Rows are points. Each copy is the shape, with its points in the same order, stretched, turned, moved and blurred by noise. Is it also mirrored, or only turned?

Shape (8 x 3):
[[  2  40  21]
 [-15 -31 -10]
 [-19  -9  13]
 [-47  10 -17]
 [ 14  60 -52]
 [ 19  50  -7]
 [  3  43 -24]
 [-45 -36   8]]
Copy 1:
[[  4  16  25]
 [-16 -11 -31]
 [ -6  16 -20]
 [ 34 -27 -36]
 [ 26 -96  39]
 [  7 -26  43]
 [ 18 -48  24]
 [ -2  17 -55]]
Copy 1 is: only turned
Copy 2, 8 rows:
[[ 30  27  20]
 [-15 -19  16]
 [ 12 -13  24]
 [ 32 -22  -5]
 [ -1  54 -32]
 [  9  48  -1]
 [ 10  33 -12]
 [ 10 -46  23]]
Copy 2 is: mirrored
Copy 3 (8 x 3):
[[ 32  41  -8]
 [-29 -12  -3]
 [-15  19   3]
 [-18   4 -37]
 [ 70  -4 -70]
 [ 60  25 -21]
 [ 46   8 -41]
 [-56  -1  17]]
Copy 3 is: only turned

Shape, 12 rows:
[[   5  -50    1   -8  -29    0]
 [   1   26  -26   47  -85   83]
 [ -17   43    4   57  -50   31]
 [  23  -35  -20   -4   -8    5]
 [   2  -29   -1   20   17   -8]
 [  25  -24   21   -6  -19  -17]
 [  33  -26   44   -1   16   -3]
 [-105   -7    6    8    8   26]
 [   8  -18    6  -23  -11   29]
 [  12    1   -2   -1    7   -3]
 [  18  -24   14  -17  -11    5]
 [ -45    5   10  -12   25  -39]]
Copy 1, 12 rows:
[[   5   -9   37  -35   22  -24]
 [  15   -9  -53 -112   24   22]
 [  11   25  -47  -44   -2   12]
 [   7  -28   25  -31   -2    2]
 [  -1  -17    8   -5  -11  -18]
 [ -17   -7   32   -2   -1   -2]
 [ -39  -11   24   16  -12   -4]
 [  27    0  -33   -5   45  -65]
 [ -18  -29   10  -34   19  -11]
 [   0  -23    9   -3    6    8]
 [ -13  -20   22  -20   10   -1]
 [  17    8    7   38   14  -27]]
Copy 1 is: only turned
Copy 2, 12 rows:
[[  10   30    8   10  -64    2]
 [  59   17   -3   -4   20 -121]
 [  21  -14  -13   44   44  -88]
 [  27    9   22    3  -34    8]
 [  24  -26   14   47  -24    2]
 [  -8   25   -9   16  -24   31]
 [   1  -10  -33   33  -10   44]
 [ -16  -71   -6   59  -32  -88]
 [   4   -1  -15  -10  -18   -2]
 [   4  -18    2   15   12   10]
 [  -2   12  -13    2  -22   21]
 [ -43  -43    1   45    2   10]]
Copy 2 is: only turned
Copy 3 (12 x 6):
[[ 43 -41  -5 -24  19   9]
 [ 41  11 -51  14 -86  60]
 [ 34  51 -36  30 -44  31]
 [ -1 -30 -10 -31   2  12]
 [ -3  -2 -31   1  35 -16]
 [ 16 -22  22   1  32  21]
 [-13 -37  14  40  35   9]
 [ 79  27 -32  13  -5 -96]
 [ 18 -35  10   8  -7 -10]
 [ -8   7  12   4   5  -1]
 [ 16 -30  18   4  10   2]
 [ 25  41  26  -3  35 -57]]
Copy 3 is: only turned
Copy 4:
[[ -8  -7  15  26  26 -35]
 [ 14 -39  50 -22 -80 -39]
 [ 26   6   6 -22 -70 -36]
 [  5 -26  -3  34  23  -2]
 [ 16  10 -27  58   2   0]
 [ -7 -11 -21   1  35 -32]
 [-17 -13 -71  31  19 -16]
 [-28  70  34  31 -54 -14]
 [-31 -30  -8   7  10   0]
 [  8 -13 -25  14  17  13]
 [-18 -22 -16   5  24 -13]
 [ -6  52 -19  14  20  10]]
Copy 4 is: mirrored

Shape (12 x 9):
[[ 32 -25  32 -61 -11  35 -77 -24 -10]
 [ 20 -34  -6 -19 -21  34 -10 -29  44]
 [-10  40  -3  30  13  16  51 -14  13]
 [-24 -10   6  68  -6  32 -11 -23  12]
 [-31 -20 -36  21   6 -15  11   1  -3]
 [-17   1 -37   8  30  35  37  -9 -24]
 [-21   6   2  -8 -46  49 -20  -8  50]
 [ 50 -50  21 -39 -29  29 -29  -3 -32]
 [ 50 -13  11  -1 -55 -21  -2   4 -46]
 [ 77   4 -30  19  12 -16   2  40 -64]
 [ 20  21 -37   9   0   9  13 -37 -15]
 [ -1   1   2  30  14  -8  22  -6  10]]
Copy 1:
[[ 32  -6 -19  45  10 -32  24  70 -46]
 [-27 -20 -18  44  39 -19  13   5 -30]
 [-39 -38   6 -27   1 -13  -5 -25  15]
 [-50 -34   0  14 -14 -20  60 -13  25]
 [-11   9 -23  14  -2  14  12 -37  40]
 [ -9 -34 -22 -15  24 -24  -1 -26  45]
 [-61  19 -18  19   5 -21  13  10 -14]
 [ 36   3   5  45  21 -49  25  26 -17]
 [ 37  31  42  40 -51 -36  12   2   5]
 [ 53  -6  57  19 -39 -16   3  24  66]
 [  4 -33   4  21 -29 -23 -19  -3  25]
 [-20 -26   7  -8   3   6  15 -17  12]]
Copy 1 is: only turned
Copy 2, 12 rows:
[[-34  23  42 -51  17 -85  26 -19  35]
 [ 25  12   7   3 -49 -65  -9   5 -15]
 [ 86 -70 -48   9  -5 -21 -11  37 -12]
 [ 22 -24  -4  32   8 -72 -25  60 -36]
 [  8 -20   6  30  -4  22 -30  13 -25]
 [ 63 -60  15 -20   4  12  -3  37 -50]
 [ 65  27  30 -14 -47 -67 -33  24  14]
 [-15  29  47   5   7 -49  63 -20  10]
 [ -1   9  27  75  13 -21  54 -17  49]
 [-34 -63   8  27  11  46  94  44  32]
 [ 38 -77  15  10  -8 -14 -10  31   9]
 [ 28 -34 -42  27   3 -27   0  25 -18]]
Copy 2 is: mirrored
Copy 3, 12 rows:
[[ 31  12 -19  71 -80  57  22  -6 -17]
 [ -8 -28 -14  31 -44  37   5  41   9]
 [ -5  12  42 -41  37  -1   3   3  16]
 [  3 -42 -17  -8  32  64 -13   4 -13]
 [ -3   5 -25   6  22 -11 -26  14 -13]
 [ 25  39 -19 -34  41 -10 -13  15  16]
 [ -5 -35  19  50 -28  46 -10  11  54]
 [ 59  -5 -38  55 -74  24  15  -5 -30]
 [ 31  -8 -19  35 -55 -15  30 -45 -38]
 [ 52  15 -13  18  24 -32  71  -1 -49]
 [ -9  19  -6 -20   7  -8  43  -5  11]
 [ -3  -1  17 -20  23   4   2  16 -24]]
Copy 3 is: mirrored

Shape:
[[ -4   7 -10  55  19  13  38  28 -11  -5   4]
 [ 12 -42 -16  -9 -60 -42  27  -7  11  21  22]
 [-26 -19   5  21 -11 -17 -20 -50  31 -52  55]
 [ 55  10 -15   3  44  31  29  48  -9   0 -15]
 [  1  40 -26  21  -4  32 -19   6  -6  -2  28]
 [ 24  55  39  35  38  31   2  13  33  17  -1]
 [ -1  50  47  35  13  46   4  29 -32 -13  -7]
 [ 45  11  -2  27  -7  32  19 -13 -12   4 -43]
 [ 27  29  -8  -9  10   4  59 -22  -6   9 -19]
 [ 21  30  26  55  22   6 -34  -5   6 -24   4]
 [ -2 -34  -1 -11  19   8   6 -14 -11  25   5]
 [-28 -27 -26 -15 -33 -73 -10 -15   1 -15   7]
 [ 12 -19 -50 -12   1 -36  44 -20  -2  51 -35]
 [-56 -41 -12  27 -43 -28 -36 -46  53 -23  28]
 [-10 -19 -26 -30 -32 -14  28  -4  29  -4 -39]]
Copy 1:
[[ 30   3 -53   5 -19  22  10 -26  -6 -17 -32]
 [ 22  23  34 -54 -22 -22  14   5 -51 -13 -47]
 [ 77  17   2 -63   9  48 -43  43 -14 -36  56]
 [-31   4 -37  51 -52 -45   6 -30  34 -39 -23]
 [ 13 -28 -12  -2  -6  50  24   4  43  -2 -11]
 [-25  11 -49  -7 -54  22 -40 -30  30  -3 -32]
 [ 13 -32 -16  56 -17  42 -34 -24  -5  34  -2]
 [  9 -51 -24  35 -54 -22 -27 -10  42 -10 -45]
 [ -5 -46 -44  -5 -37 -71  -6 -21  17   9 -23]
 [ 49  -4 -24   5 -30  65 -38 -31  37 -35  15]
 [ 22  21  11 -20  -4 -31  -1   4  20  17 -14]
 [ 40   1  29 -36  56   1  21 -19 -33 -37   6]
 [ -5 -19 -32 -42  -8 -74  38 -39  26  -1 -74]
 [ 73  26  19 -79  48  70 -34  43 -23 -31 -12]
 [-27 -16  -3  -6  28 -52 -12  -5 -27 -20 -53]]
Copy 1 is: only turned
Copy 2:
[[-18  54  -3   3  -1 -24  -8  20 -10   7  49]
 [ -1  -2  48 -18  43 -22  14 -53   0 -11  -7]
 [ 63   8 -41 -47  13 -51  45 -16  62  28 -50]
 [-52   3  20  35 -16  15  -1  34  -5   0  91]
 [-20   9 -40  -2  -5  20   5  11   6  14 -27]
 [-13  11 -66  36 -33  31  30 -29 -17   9  46]
 [  7  13 -37   4 -15  50 -47  -1 -18  22  30]
 [-10   4  -6  38  28  33  17  25 -58  13  29]
 [-16  32  25  24  -9  -6  26   2 -50  35  26]
 [  7  -5 -68  25  -4 -17  15   3   8  31   8]
 [ 20  28  18  35  11 -13  -1  -1  22  -5  18]
 [ 21  -9  38  -2   3 -97  -7 -17  24  15 -53]
 [-19  38  53  50   7 -66  24   9 -41  -5  10]
 [ 69   1 -32 -36  23 -69  38 -23  37 -16 -86]
 [  9 -11  41  -4   0 -21  25   4 -23 -18 -19]]
Copy 2 is: only turned
Copy 3 (15 x 11):
[[-32 -18 -32 -11 -22  -9 -42 -13  14  43   7]
 [ 29  50  12 -20 -12  24  -6  -9 -87  -3  12]
 [ 12  13 -49  -4  14 -22 -26  38 -59   4  71]
 [-15 -71 -28   1  16   9 -29  -7  23  44 -24]
 [-10 -35  -4 -42  26  -9 -81   5  19  41  13]
 [ -8 -39 -27  -7  44 -44 -35 -19  51  72  22]
 [-52 -51  20   1  11 -42 -43 -53  76  25  17]
 [-46  -8  48   1  15  -1  16  -8  24  36  14]
 [-12  -7  13  10  10  42   0  -3  19  45  44]
 [-27 -23 -30 -24  35 -46 -20   0  20  26  26]
 [ 23 -18  -2  10 -31 -16  17  18 -20   4   1]
 [ 31  59 -36   3  -7  22   1  34 -68 -41  18]
 [ 27  42   1   3 -27  47  31  37 -34  20  -4]
 [ 26  66 -34   3   3 -39 -16  54 -79  -6  42]
 [  9  42   5  49  10  25   6  28 -28   2  11]]
Copy 3 is: mirrored

Shape (18 x 12):
[[  7 -55  11  31  21  -1  54   6 -19 -61   4  32]
 [ -3  21  41  31   9 -37 -49   6  77  31  17  27]
 [  0 -16 -34 -39  22  22  -2   7  14  -9  65  13]
 [ 12 -15 -34 -48  68  12  12  -9 -23  27  22  -2]
 [ 30 -55   4   5 -27 -37  56  12  -8 -57 -13   0]
 [-15 -30 -46 -30  58  15 -18   7  10  -7  41 -27]
 [  6 -44  30  18 -32  -1  -2  16 -28 -14   7 -10]
 [  1  45  14  13  -6  -2 -27  29  28  16   4  43]
 [  9  27  19  41  10  22   5  11  35  36   8 -18]
 [ 42 -31 -23   8  -4  -3  35  -1  -4 -50 -29  21]
 [ 10 -37   9  15 -11  -2  62  17   8 -12 -14   0]
 [-23  -2 -17 -39  31  26   6  -7 -17 -36  28 -38]
 [ 16 -50 -19  54  -1  11  20   5 -15 -36 -35 -30]
 [-10  27  12  26 -19 -39  19 -20 -14   7  16  19]
 [ -9  43  38  11   6 -19  -7   1  72  26 -21  42]
 [-25 -19  22   7  -3  10 -19   3  21   9 -13  14]
 [  9 -19 -27 -25  13  36   9 -49  -1  -3  31  -3]
 [-47  -5 -51 -29  -1   2  -1  -5   2  13  44  17]]
Copy 1, 18 rows:
[[-64 -36   6  50  27  27  50  -7 -50  20  20 -16]
 [ 27   9 -71 -70 -40 -72  32  -6 -20  27 -24  41]
 [ 43 -27 -38  63 -47  11  36  -2  10  17 -47 -18]
 [ 41 -66  10  40 -35  53 -11  13   4 -11 -28 -24]
 [-46   4   8  45  28  34  54 -34 -43  17  65   6]
 [ 42 -37   1  30 -62  29  14   8 -23 -10 -58  17]
 [-34  17  -5  24 -31  -7  24  41   0  15  39  35]
 [  2  22 -82 -27 -22 -51  16  10   8   4 -15 -34]
 [ 21  -1   7 -47 -58 -26  19  37 -30  18   7 -19]
 [-23  -4  -8  32  59  49  52  -8 -42   3  21 -33]
 [-33  -1  20   8 -24  29  38 -15 -22  20  46 -20]
 [ 11 -18  32  58 -24  13 -16   1 -23  23 -30  -3]
 [-31   3  44  -7   9  34  48  34 -59 -20  26  10]
 [-11  -3   3   1   8 -76  21 -18   2  -4  31 -14]
 [  8  16 -55 -67 -12 -48   7 -33  -6  38 -18 -17]
 [-11  18 -23 -26 -36 -15   7  13  14  21 -22  18]
 [ 47 -31  29  51   2  21  26  15  10  30 -36 -16]
 [ 30  -3 -18  33 -55 -36  25 -25  52 -23 -48 -21]]
Copy 1 is: mirrored
Copy 2:
[[ 23  30 -12   2  75  16   8 -18 -34 -58 -51   8]
 [-86 -66  -4   5  35 -21   8 -34  26 -34  46 -43]
 [ -3  30 -22 -57  -7  31  19 -17 -26  -4  25 -12]
 [-11  29   5 -81 -43  28  -7  11   5 -20 -37 -25]
 [  7  39  18  48  34 -17  23 -42 -17 -60 -43   5]
 [-52  45 -15 -67 -18  26  31 -13 -21   2 -13   6]
 [  4   0  22  27  32   4  49  12   5 -30 -46  18]
 [-12 -51 -17  20  18  16 -41  -3   9 -15  46  -3]
 [-36 -73  -9   0  -2   5 -10 -23  15  34 -16 -24]
 [ 14  33  12  36  35  31 -14 -27 -53 -26 -19  -7]
 [  8   6 -18  33  17 -22  -2 -21   1 -20 -44 -14]
 [ -7  45   9 -66 -23  -6  15  -6 -27   6 -21  35]
 [-17  20  14  41  46  29  24 -20 -33  12 -73  18]
 [ 13  -4  25 -18  22 -18  -3 -22  53 -11  -1  -8]
 [-45 -52 -15  15  16 -48 -54 -18  16 -15  43 -41]
 [-24  -1  -7   2  27 -29   6  26   3 -14  -5  -9]
 [ 10  40  21 -74  -3  10  20  -3 -33  20  -8 -30]
 [  5  64 -20 -57   2  -7  10   3  29  18  29   0]]
Copy 2 is: only turned
Copy 3:
[[  40  -67   59   43  -48  -61   53   -7    8  -32   67   24]
 [   0   44  -57    3  -79   14  -59   -3  -36   21  -90   -4]
 [  28    4  -33  -13  -42   28  106   38   15   45   28    4]
 [  34   30   24    6   28   33   96   36   55   57   33    5]
 [  19  -82   35   20  -14 -105   76  -42  -22  -42   41   40]
 [  41   37   -6  -37  -12    9   69   31   34   72   23   27]
 [  17  -58   20  -12  -41  -50   35  -48   11  -10   40   -2]
 [  -6    0  -40   -5  -34   36  -28   39  -40   10  -31  -36]
 [  17   -7  -34  -11   -8  -11  -35    7   44    9  -33   26]
 [  -2  -49   36    9   15  -85   64   21  -25  -51   34    8]
 [  27  -72   31   11  -13  -56   38  -38   17  -29   14   54]
 [  19    5  -13  -21   17   -4   59   22   50   47   77   35]
 [  21  -53   55  -27   22 -113    5  -11   13  -38   41   31]
 [  30   -1  -23   25   19    0   -5   -3    2  -23   26    0]
 [ -15   20  -42   16  -35   28  -64    6  -24   -2  -67   26]
 [   5   -3    9  -25  -43    2  -18  -24    8    5   -6   18]
 [  20   22  -14  -12   17  -13   89   28   50   -7   51   33]
 [  46   19  -22  -36    7   54   52   22    6   23   32   12]]
Copy 3 is: only turned
Copy 4 (18 x 12):
[[ 11  43 -10 -47 -14  58  81   6 -17 -33  12  -7]
 [ 12 -70 -28  -7  66 -70  14  16  56  -7   4 -35]
 [ -8  -3  -1  -1  31  10  38  47  11   1   3  33]
 [ 26  13  42 -21 -24  -6   3  40 -16 -23 -19  69]
 [-10  35   5 -39 -36  72  43   0 -25   1 -25 -31]
 [-10 -33   0 -24  28  13  17  51  37  -9 -15  58]
 [ -4  20 -16 -54 -31  20  26  -8  17  22  35  -8]
 [ 31 -31  -7  25  45 -49  12 -28  14   3  24   2]
 [  3  -9  21  11  45 -34  -3 -12  54 -26  30 -14]
 [-16  12  22  -4 -26  44  41 -27 -25 -16 -11   1]
 [  0  29  13 -20 -16  41  14   3 -12 -26   6 -23]
 [-15  18   9 -34  32  27   9  20   3  -2 -27  50]
 [-33   1   1 -28 -27  48  29 -34  34 -19  18   7]
 [ 17  48 -36 -14  -8 -18  31 -17   7   0 -26 -13]
 [ 17 -42  -5  11  55 -59 -17  -8   2 -31  -8 -26]
 [ -4 -29 -22 -32   5 -20  -9  -2  11 -11  24   7]
 [-46  24  12 -21 -17   1  21  26  -4 -13  -9  32]
 [ -5   4 -52   5   4   2  10  34   6   6 -16  44]]
Copy 4 is: mirrored

Shape (15 x 12):
[[-25  33  -3 -27  25 -37   2  -3  34   1  24  21]
 [ 28  15  -5  17   5 -18 -32 -33  26 -11 -16 -11]
 [  5  31 -24 -20 -28 -36 -33  11  33  34  45  33]
 [-17  41  43 -18 -69 -18  55   8 -12  11 -30  21]
 [ -8 -23 -16  12  11 -14 -26  28   4   0  -3  14]
 [-21  40  -7  12 -57  -6 -37 -13  35  15  28 -80]
 [-22 -28 -24 -35   6  -7 -33 -31  26  20 -28  31]
 [ -5  28   3 -31 -18   9 -10  16  31 -18 -33  30]
 [  7  34 -18  -9   1 -13  89  -9  15  17  -1   6]
 [ 16  39  -8 -10 -20 -24 -34  32 -67   4  26 -53]
 [ 15  31  16 -21  17  45 -26  24 -63  24 121  10]
 [ -6 -29   2 -11 -22 -39 -16   4   2 -27 -17  13]
 [ -5   3 -20  -4  21 -15  21   6  32  18 -25  28]
 [-21  43 -20  44  17 -34 -18 -32  19  20 -19   3]
 [ 14 -17  41 -30  10 -35 -37  23  33  16 -26   3]]
Copy 1, 15 rows:
[[ 14  56 -48   6  -4  39  -5  13  10  -4   9  -2]
 [-21 -19 -46  62 -13   2  21 -30 -30 -18 -14  -7]
 [ 29  70 -38  40 -52  64  37  11  11 -32 -34 -23]
 [-25  10  66  12  24  13   2  26  56  19 -94  30]
 [-21   5 -22  11 -40  27  37  -1 -28  31  24   6]
 [ 14  -5 -92  -5  29  10  63   3 -40 -20 -93 -36]
 [ 15  45   3  29 -39   8  11  25 -43  33   0 -10]
 [ 18 -10  22  42 -11  51  -1  17 -24  28 -31  34]
 [-12   2   2   8  12  -3 -25  51  65 -33  -9   9]
 [ 23 -15 -68  39 -11 -28  60 -38  26  26 -27 -17]
 [107  45 -65 -14 -66 -27  30 -73  30 -79   6  33]
 [-31   7  11   5 -35  37  14 -22 -19  50 -11 -28]
 [-11  12  -1  21  -2  27   8  40   1  -1  24  16]
 [-65  31 -67  61  -7  -6  39  29  -7 -20 -14  20]
 [ 28  19  12  24  31  45  44 -31 -34  18  20 -20]]
Copy 1 is: mirrored
Copy 2, 15 rows:
[[ 11 -23  -9  10   4 -28  32  15  31   1  15 -23]
 [  2 -18  -3 -18 -22 -13  -6   9  32  45 -12 -12]
 [ 27 -12  38  12  22 -42  -1  59   7  13  13 -47]
 [ 77 -16 -40  -7  57  61  50  -1   3   4 -43   9]
 [  7  -2   0  -2  -9 -22 -23  -4   5 -10  -3 -19]
 [-17  39  23   5  33 -26  -7  26 -10  83  25  54]
 [ 23  20 -20   8 -54 -12   5  39  39  -9 -14 -18]
 [ 42 -30  -9 -19  12 -21  23  31  44 -24 -36 -18]
 [ -9  -7 -17 -24  17  31  58  -8  -9  23 -18 -22]
 [-15 -55   3  46  14 -23 -25   8 -24  22 -16   3]
 [-28 -65  97  40  11 -11 -32  62 -17 -45  43  -3]
 [ 24   3 -24  14   2  -1 -17 -16  26  17 -22 -19]
 [ 16  -4 -27 -23 -13  -7  27   0  15 -12 -10 -31]
 [ 52  -2  -5 -12 -36 -16  46 -10   4  44 -24   1]
 [ 11 -49 -74  -7   4   1 -42  12  22 -14  27 -32]]
Copy 2 is: only turned
